Each row is a point. Examples show where two turns around zero, p and q, send a point. Where does a point land after both, in the order given? Backwards means that the second turn is done in reverse. Each puzzle has new turns, and all numbers are rounded.

Turn p:
[-20 -16] => [ 17 -19]
[41  2] => [-3 41]
[-22  14] => [-13 -22]
Turn q:
[-26 -24] => [ 30 -19]
[30 20] => [-27  24]
[26  0] => [-7 25]
[-29   4] => [  4 -29]
Where do these land?
p, then q: [-2 17] => [  7 -16]
q, then p: [-10  29] => [ 18 -25]
q, then p: [ 35 -48] => [-48  35]
p, then q backwards: [-16   5] => [-14   9]
p, then q: [-8 -2] => [7 4]

Turn p:
[ 11 -15  -7] => [ -4  17 -10]
[-10   2  24] => [ 23 -11   3]
[ -1 -19 -30] => [-24   9 -24]
[  0 -16  20] => [23  5 -9]
[-7  1 10] => [10 -7  0]
[  7  48 -16] => [-27 -13  41]
Turn q:
[18 29 -8] => [ -1 -32  14]
[-26 -18   5] => [-4 32 -1]
[ -7 -30  11] => [  3  24 -22]
[ -4  -2 -22] => [18  4 13]
[19 20 14] => [-15 -27  -5]
Where do these land?
p, then q: [  9 -26  23] => [ 12 -34   4]
p, then q: [-11  -3 -14] => [ 8 14  8]
q, then p: [ 20   5 -24] => [10 30 -6]
p, then q: [-18  24  16] => [  2   9 -33]

Turn p:
[-27 -19 -40  -1] => [  9 -15  47  14]
[ -5 -34   3  26] => [42 -3  7 -7]
[-6  4 17 -4] => [ -3  15  -4 -10]
[14 36  4 -4] => [-26   7 -24  15]
[ 25  13  15 -16] => [-20  -5 -26 -12]
Turn q:
[ 15   6 -48 -16] => [  0  33 -29 -29]
[ 15 -16  30  17] => [ 26 -12  23  17]
[ -3  -4  -4 -19] => [ -2   0 -19   4]
[ 3 33  7  5] => [ -8 -20   9 -25]
[-30 -19  15  12] => [-17  -1  16  33]
Where do these land?
q, then p backwards: [ 28   1 -26 -11] => [  2 -11  37  11]
q, then p: [ -4 -25  26  28] => [ 27  18 -32  -5]
q, then p: [ -5 -12 -29  -2] => [-19   9   1  24]
q, then p: [ 26  26 -23   7] => [-39  -9   1 -18]
p, then q backwards: [  1  22  12 -20] => [-22   8 -21  -5]
p, then q backwards: [-26 -22  11  15] => [ 29 -10  -7  23]
p, then q: [-21   9  29 -17] => [-24 -24 -15 -17]

Turn p:
[48 -3 13 10] => [ -2 -27   5  43]
[-5 24 36 -2] => [ -2  32 -16  25]
[-16   1 -16 -13] => [ -9   6   5 -23]
[ 16   4 -25 -10] => [-16 -13  24  -4]
[  8 -12  21  -2] => [ -1  -7 -20  13]
[-34  -1   5   3] => [ 12  20 -14 -21]
[-17 -12 -34  13] => [ 17 -10  17 -33]
Turn q:
[ -2  11 -25  -5] => [-20   7  -4 -18]
[-27  10  12 -29] => [ 15  18 -35  -1]
[ -3 -38  26  -7] => [ 34 -30  -8  10]
[ 24  19 -13  12] => [-30   5  17   7]
[ 8 -2  1 28] => [ 1 -1 29  3]
Where do these land?
q, then p: [ -9  12  30 -17] => [14 -6 33  9]
p, then q: [  2 -12 -32 -18] => [ 24 -10 -29  -2]
p, then q: [-18  -1   3  43] => [-32 -16   8  29]
p, then q: [  6 -23 -14  -6] => [ 11 -21 -13  -9]
p, then q: [18 24 13 -1] => [10 19 24  2]

Turn p:
[48 12 11  5  0 19] => [-37  16 -31   7 -16   1]
[-18   7   2  12  -6  16] => [-7 -2  9  8 25 -2]
[-7 -6 27 -5 -4  1] => [ -9  -1   4 -25   9   7]
[ -9   0  -7  11   7 -45] => [ 40 -13 -14 -11  -2 -16]
[ -9   6  -8  -5 -11   8] => [ 0 -6  7 12  7 11]
[  6 -31  -5 -10  10  18] => [-14   6  27  -2 -23  -6]
[ -9  11  -8   3 -16  18] => [-10  -7   5  19  16   9]
[  3  -4  -7  -5   6 -31] => [ 26  -6  -9  -8 -15  -3]
[-5  6 -6 -6 15 -3] => [13 13  3  3  0  0]
Turn q:
[ -7  18  -7 -20 -22 -10] => [ 12 -16  12 -22  -3  19]
[ 21 -11  -7  -3 -14  -3] => [-21  -4  18   0  -3   3]
[ 16  -1 -10   4  12  -1] => [-20   7  -9   0  -1   3]
[-4 -4 14  7 -3  4] => [  7   0   4   5   1 -15]
[ -6   2 -13  -7  -1 -24] => [  1 -12  -5   0 -16  20]
[ -6  14 -13  44   7  -3] => [-10 -26 -35   8  12 -15]
[-19 -13  -5 -19  16  12] => [17 21 -1 14  8 17]
[ 4 -5 41 -5  5 25] => [ 15  29  15  -4   4 -33]
Where do these land?
q, then p backwards: [-18  -9  47  -2   0   3] => [-11 -12 -27  10  35 -18]
p, then q: [-16  -7 -17 -12   4 -11] => [-15   6  13  -6  -5 -20]
q, then p backwards: [-11  -9 -10   4   8  -9] => [  8  12 -13  -5  -9   0]
p, then q: [ -9   2 -21   2   1  18] => [  1  -7 -12   6  -2 -25]
p, then q backwards: [  3  -7   1  12  -1 -17] => [-4 14 11 12 -3 -5]
q, then p: [44  3 -7 -6  0 19] => [ 24  15  14 -11  28  22]
q, then p backwards: [  4   5  22   4 -24 -13] => [ -5 -33  -6   6   0 -11]
p, then q: [  3  21 -16  -3  12  10] => [ -9 -12 -20  -9  11 -13]

Turn p:
[  8  29   7 -48 -14  12  -8   4] => [ 11   7  -6 -25 -30  -8 -26  34]
[-26  13 -21  12  11  -5 -14   1] => [  3  18  24  18 -15   3   1 -18]
[ -9  -8   3  13 -16   7   7  -2] => [-10   2  -8 -10   2  -3   9 -17]
[-11 -30 -13   8  24  -1  -5  -8] => [ 25   0   4  16  20  10   9 -21]
[-22   7  12  29  -3 -19 -16 -14] => [-14  13   2  19 -15   7  35  -9]
[18  4 12  1  6 20  5 -1] => [ -3  -1   5 -18  17  -3   2  17]
[ 3 -3 22 -4  1  4 29  8] => [ -3 -29  -1 -17   4 -14   8   4]
[ 41  -1 -14 -15 -10  -7  14 -10] => [ -6  -3 -24   8  20 -16 -28  21]
[ -2 -12  -9   4   0 -12 -13  21] => [ -2  -8   1  11  -4  24 -10 -11]
Turn q:
[ 10  29 -14  14   8   4  20 -16] => [-15 -27 -15   0   4  -4 -18  24]
[-10   6  -6   2 -36  -5   6  -4] => [ 19 -13   2  17 -13  14 -18  -8]
[-6  7 18  5 36 15 -4 14] => [-18  15  20 -20  11 -21   4  16]
[-38 -13   6 -13  24  -6  -5 -12] => [-17  16  23   0  33  18   2 -11]
[-11   3 -21   2  -9  16   3 -19] => [  9 -17  -2  -8   7  26  -9   9]
[ 13 -25  -7  28 -10   2   1  -5] => [ 10   6 -12  14 -14  14  20  22]
[20 -5 17  1  5  1 -1 20] => [ -1   8   1  -3 -15 -24  15   0]
[ 13  -4  29 -27 -21 -11 -22   4] => [ -2  15   2  -5 -29  -5   2 -41]
[ -4  15 -13  29 -10 -16  -8  15] => [ 17  13 -12  18  -1  -9 -23  18]
[ 12 -18   1 -25  21  -2  16  15] => [ -5  -8   1  -5  16 -20  32 -15]
[  2   7 -10 -16  -8   3  -7 -11] => [  3  -9  -9 -11   0  10  -8 -14]
Where do these land?
p, then q: [-20 -10 -17  15 -11   7  10  -3] => [-23  -8  -9   4   3  21 -11  -3]
p, then q backwards: [-13 -14  14 -10  10 -15 -14   6] => [  5 -17  -9   3 -25   8   8  -8]
q, then p backwards: [  8   9  -7 -24 -16  -3 -14  -3] => [-16 -20 -10  -9 -17   6   6   9]
p, then q: [-18  -3  -4   3  10  19  -9  -6] => [-20 -16  -2  -7 -13  -7  -4  -5]
p, then q backwards: [  8 -20  -6   6  30  11  42  18] => [-23  16 -17 -34   7   9  34  14]
q, then p backwards: [ 19 -16   7  19  11  29  29   7] => [ 1 21 44 -2 17 -9  8 -7]
q, then p: [ 27   0  14 -10  -5 -21  -4 -20] => [ -1  23 -10   5  -9 -18   1 -29]
p, then q: [ -2  24  13  -7 -25  -8  -8  -1] => [ 29  -7   8  10   0   1 -19 -12]
q, then p: [  3  -8  -7  12   8  -3 -12  16] => [-12  -6  12   8  -3  -7 -13  11]
p, then q: [-13  39  -8  -5 -10 -16 -20 -15] => [ 18  -2   6  19 -23  -9 -38   2]

Turn p:
[-12  -4 -21  -5   0 -18 -22  30] => [ -7  20 -27  33   0   7  -3  -1]
[ -1 -34   2 -21  -6 -29 -20  17] => [-32  13   1  33   5  24   5  16]
[ 7 -2  1  7 17  9 16 -8] => [ 12  -6   2 -16  -4  -7   1  17]
[-1  3 16  0 -4  8  8  8] => [  7 -15   5  -1  -7  10   0  -5]
[  1  13  13   6 -12   0   6 -18] => [ -6 -12  12 -13  -2 -10   3 -16]
[ -2   8 -10 -12 -15  -1  13  -3] => [ -4  -8 -11  -8  18   4   4 -11]
[ -3  -9  -1   1 -16  -5  11   8] => [-2 -8 -4  6  5  9 18 -3]
[ 21  16  11  -8  -3  19  -1 -17] => [  9 -11  23 -14  13  -7 -19  -7]
[ 14   6  -2  22   9  14  -4 -13] => [ 18   5  14  -7  -3 -24  -1   3]
[-24 -10 -14   0   7   3 -15   6] => [  1  29 -13   3  -9  10   3  -1]
[ -1  12   5  11  23   1   8 -10] => [  5  -4  -3 -16 -17 -16  -8   9]
Turn q:
[  0   2  -1 -22   8   2  -8 -10] => [ 7 -5 -7 -5 15 16 -9  3]
[-12 -19   9  -2 -23  -2  -9  -4] => [ 14  11 -14 -20  -2 -11  13   3]
[ 10 -12  18  24   2 -27  -1   6] => [-26  14  -7   4   4 -28   7  10]
[ -6  -5 -16   0  -1  -2  -7 -15] => [ 6 17 -2  0 -2 16  2  2]
[  4  14  14   3   2   9   1 -12] => [ -2   1   7  -7   2  -5 -20 -10]
[ 12   5 -48 -18   5   8   9   3] => [19 -5 13 32  5 35 13 -4]
[-17  -2 -12   8   2 -12   1  26] => [ -9  -9   3   4 -18   2  21  19]
[11 -7  7  9  4 11 -9 -4] => [  1   5 -12   7  -3  -9 -13  -6]
[  8  27  11 -13  -1   6  -5  -3] => [  8 -12  16  -6  12  -2 -23   3]
[-8 -2 18 11  2  8 27 13] => [-17 -17   4  -8 -12 -14   8 -20]
Where do these land?
p, then q backwards: [-17   4 -12  -8  -4   1   0 -12] => [ -7 -13   9   0   1  -3   4 -18]
q, then p: [ 20  29  -6  -2 -19  -1 -17  27] => [ -2 -18  16  39 -16  -4   5  16]
p, then q: [-18   0   7   4   3  -7  15  13] => [ 17   4   2   4  -6   3  17 -12]
p, then q backwards: [ -1 -20 -12   4  -7  16 -15 -18] => [  1   4 -11   5 -20 -19   5 -22]
p, then q backwards: [-23  13   9  -8   9  -2 -11  12] => [ -8  -5  -3  13  18  22  -6 -10]
p, then q: [ 23 -18  -4 -11  12  13   2   4] => [ -8 -23 -10  16  -5 -13 -11   7]
q, then p: [  6   0   0   2  10 -19  -2   9] => [  5   1 -15   4 -16   4   6   2]
q, then p: [ 10   5  -6  16   3   4   1 -14] => [ -1   2   7  -3  -9 -13  -6 -17]
q, then p backwards: [  0 -13  24   2  -6  -6  26 -22] => [-13  14 -14  -3 -23  -2  -1 -30]

Turn p:
[ 13 -12   0 -16  -1   8 -10   1   0] => [-13   1   9  11   0   4 -13   9  11]
[ 11  11  21  26  17  -8  -5 -21 -17] => [  5 -29  14 -25  15  11  19  -8   5]
[  7  10 -17   5  25  22  -4   1 -15] => [ 28   4  22 -11   0   3 -13   3  14]
[  8  -3  22 -15   6  -9   5  17  15] => [-12  -3  -4  21  14 -20   9  -2  11]
[ 12   8   9  17 -20 -18   0  15  -1] => [-12   4 -18  -6  21   7   4 -23  -1]
[-12 -14   5  -7  -4  18  17 -11   4] => [ -5   3  15  11 -25  -4   7  -1 -10]
[  6 -18 -13  -9   8 -15  -3  10  10] => [-11   9  -1   2  14 -15 -13  17  -6]
[  7  18 -18   1  -7   6   3  -2  12] => [12 22 -6  1  2 14  6  6  2]
[ -5  -9  -5  -2  -3  21  -1 -13   1] => [ -2   5  13  -1 -22   7  -1   6   1]
[-25   7  13  11 -18  -1 -13  12  -1] => [ -3  -7 -28  -8 -17  -4   0 -19   6]
[-22   3 -18 -10  -3 -24  11  -7  -7] => [ 13  -6 -17   4  -2  -2  -6  11 -32]
Turn q:
[  8 -11  10  -8  -1   5   1  15  11] => [ -6 -22  -6   7  -1  -2  -7  -7  -3]
[  8  26   2  13  -2 -10   7  -1 -15] => [  4   5   0 -17  18   4  17  19  -3]
[ -1 -12  15  34  16  -8   1  -4   7] => [-28   8  -4 -23  -2 -19 -11   4  -5]
[ 10   5   1  -1 -11  19  -7  -6  -1] => [-4  0  9 14 17  9 -5  1  4]
[ -7  -7 -42  -7  -9  -7  -1  -5  15] => [ 21  15  -4  11  -8 -13   7 -21  28]
[ -8 -10  14  27   2  20   5   1 -23] => [-16  14  -9   2   6   1 -24  28 -10]
[-11  -7  13  -8  -7  -9   4  10  12] => [ -3 -12  -5   9 -12 -11   8  -5 -14]
[  4  35  18  -4   0   2  -9   2 -14] => [-6 -7 13 -5 11 23 21 20 -9]
[  7 -13   1  -9  -5 -10  -2  -3 -11] => [ 16  -6  10  -2  -3  -6 -10   1  -5]
[ -7   2  14  -9  -1  -6 -11  -5  -4] => [ -2  -3  16   2  -9   3   4   3 -12]
[  1   1   3 -14   3  14  13  -9   8] => [  1   2  -7   7   6  14  -3 -17  -9]
[ -5 -10 -48 -13  14 -11  -3   4  14] => [ 22   7 -10  -4 -23  -3   3 -24  37]
Where do these land?
p, then q: [ 12  -2   4 -25 -15   0 -10  -2   1] => [-22  10  -9  10  -5  -6  -2   8  14]
q, then p: [ 7 17  2 29 -7  3 10  0  2] => [ 25   0  -3   4   7 -23  -2   9  -4]
q, then p: [-16   7   2   8  31 -17   7 -15   3] => [ 15  -4 -12  31 -13  19  -2   2  -6]
q, then p: [  9 -11  -3   0 -16  -8 -26  -3 -27] => [-22  -7  -7   2  19 -12   4 -15  24]
p, then q: [  9  -3  -2 -10  20 -14   7  14  -1] => [ -7  -8   3 -27 -12  -3  -2   4   4]
q, then p backwards: [ -6  -2  -6  20   3  39  10 -15 -25] => [ 25  -2 -37 -17 -18  -6 -12  12   8]
q, then p backwards: [ -4  -3  16   5   5 -12   9   6  10] => [-15 -11   7  10  -4 -13   3  -3   2]
q, then p: [ -8   2   2 -21 -12  16 -18  14  11] => [-16   9   9 -22 -13  -4  12 -17  -7]
p, then q: [ 6 -6 -6  4 -6 10 -1  0 15] => [-4  1 -5  6  2  6 19  2 -4]
q, then p: [-10   1  -9 -10  -2 -16  12   0  10] => [  0   5   5   5  10  17   5   2 -17]

Turn p:
[-4 32 -7  6  1  8  1  7  1 36  1] => [ -8 -23   9 -32 -24  -2 -13   4  -6   2  -8]
[-8 -4  3  4  3  5 12 -9 33 -4  1] => [  2  -4  -3  16 -16 -12  17 -12 -16   8  -5]
[-8  9  5 -4  7 12 -7  6 -5  1 -5] => [ 0  3 14 -8 -4 -1  2  4 10  8 -6]
[  7  -8  19   1   2   2 -13  -7   8  -2   6] => [ -7  -9   1  12  11   4   8 -12   7   6  -9]
[11 48 -8  7  4 -9 -4 10 -6 -4  3] => [ -2  -9  11  -9 -11 -14 -45   3   5  12   7]
[-11 -12  -2   1   8 -13  15   9  -4  -2   6] => [ 19   6  -1  -1   3  -8   4  -3  -5 -18   1]
[ -3 -13  12   0 -16 -22  23  -9   1  -7  -2] => [ 22  -1 -22  17  -5  11   3  -9   0 -12   9]
[ -5 -15  -7   0   2 -11  -1  -8  -9   5 -16] => [  2   2 -16  -4   5  -3  12  14   8  -9   6]
[ -4 -12   0  -1  -8   5  -9   9   6  -6  -2] => [-10  14   1   3   0   2   9  -9   4  -3   0]
[ -6  -5  -5   3  -1  11 -11 -11  -5   1   7] => [ -7   6  -5  -5   8   3   4   5  -3   7 -15]
[ -5 -12  -9   6   2   9 -13  14  -4  -7   5] => [-12  19   8  -3   8  -5   2  -1   1  -9  -8]
[-9 -2 -6 -1 -3  6  3 -1 -7 -7 -1] => [ 5 13 -1 -2 -2  3  1  6 -1  2 -3]
[ 15  -9  -7 -24  -4 -16   5  -6 -10  -4  -2] => [  7   0 -10  -1  19  10   0   4  -2   1  28]
[31  4 11  3  2 13 -2 -4  0  0 -3] => [-15 -17  13  17   5  13  -6   8   0   6   3]
Turn q:
[  1 -12  -9  -3 -12 -11   6  10   2  -3   4] => [ -2   1  -2   5   1 -13   4  13   5 -15   4]
[  9   3 -10 -14  -5 -13   4   5   5   9  -9] => [  1  14   8  -1  -5 -15   8  12   7   6   4]
[-12  -2  -9  -1  14  33 -19   0   1  -9  11] => [ -7  11  -2  -6  -2  25 -22  -8 -21 -14  -7]
[  6  -8   3 -15   3 -14  11  17  -9  12  -4] => [ -6  15 -11  -2  -2  -8  21   7  16   1   4]
[ -2 -17   7 -16 -10  -8  -1   3   5  -1 -12] => [-13   3   3   2   4 -12  13  11   3  -3 -17]
[  1  21  12  13   3  13  12 -12   6   5  13] => [ 22  -9   3  -3  11  15 -14 -12  10  10   2]
[ -1   9   6   4  17   1  13 -27  -1  -4   8] => [ 12 -13  -2  11  -4  23  -6   2   3  19  -2]
[  2  21   9   9  -5   2  -1 -12 -10 -13   6] => [  7 -23   7 -11   4  12  -2  -3  -4   8  10]
[13  4  5 12  8  5 -3 -1  7 -7  3] => [ -1  -2   5   9  12   6  -6 -10  -4   5  10]
[ -9   0  -1  -1  -3 -18   8  13   1   1 -16] => [  5   2   5   3 -10 -14  22  -2   4  -6  -1]
[-12 -11  -9   7  -1  11 -38  12   2   8  12] => [ -7  12 -17 -10   3 -10 -18  -9 -31 -15  -4]
[  4  -9  -3   3  -9  -1   9  -6  -9   2 -16] => [-12  -9   4   2 -11  -9   0   0  14   2  -3]
Where do these land?
p, then q backwards: [  1 -10 -12  -2  -9  -5   3  11   6   2  -6] => [  1  -2 -10   1   5   0  -5  18  -8  -4   0]
q, then p backwards: [-19  10   6   0   7   9 -20  -8 -10  18  15] => [-18  11 -11  -4 -17  -6   6 -15  -5  10  21]
q, then p: [-15  11  -4  13   4  -5  -8  -5  -7  -2  14] => [-10   7  -2  -1  18  15  -4  10  -7  -4   5]
q, then p: [  2  13  -4  19   8   1  -7   5 -23   2  10] => [ -3   7 -10 -10  20  12  -1  -2 -21   8  -5]
p, then q backwards: [  5  -4  -3   6   5  -2  -8  14  -8 -24  14] => [11 -6 -3  1 -2 14 -2  9 27  5  1]
p, then q: [ -1  13  -3  -6  -4  17   0 -11  27   9  -2] => [  2  -7 -16 -14 -12 -15  -4   4  19  -1 -15]
p, then q: [-15  -1   8  18   1   9 -10 -14  -6   6   3] => [ -7   9  19   5 -15 -13   7  -8   4  -1  -8]
q, then p: [  2   6  -4  -2 -10   1  -5   3 -14 -16  -4] => [ 13  11   4  -1   7  10   8 -10   0  -1  -2]
q, then p: [  4  -6   5  -1   6  -4   8  22  -2 -13 -14] => [ 22   2  -2  14 -12  -2  -2  -2 -10   3 -10]
p, then q: [  7 -10   9 -13 -11   2  21  -4  10  12   0] => [-11 -10  -7   0   1  12 -18   4  20  -9   3]
q, then p backwards: [ 19 -19  -1 -16   1  -2  10  -8  15   8 -17] => [  1   1   3  13   9  18 -21  -2   0 -24 -13]
q, then p: [ 13  -1   8   1  -3 -23   0  11  -2 -11  -5] => [ 22  -5   1   3   2  -5  -1  -4 -13 -17  -4]
q, then p: [ -3  -2  -3 -17   5   0  17 -15  12   9  -8] => [-15 -12   7   3 -24   1   0  -4   9  -4   5]
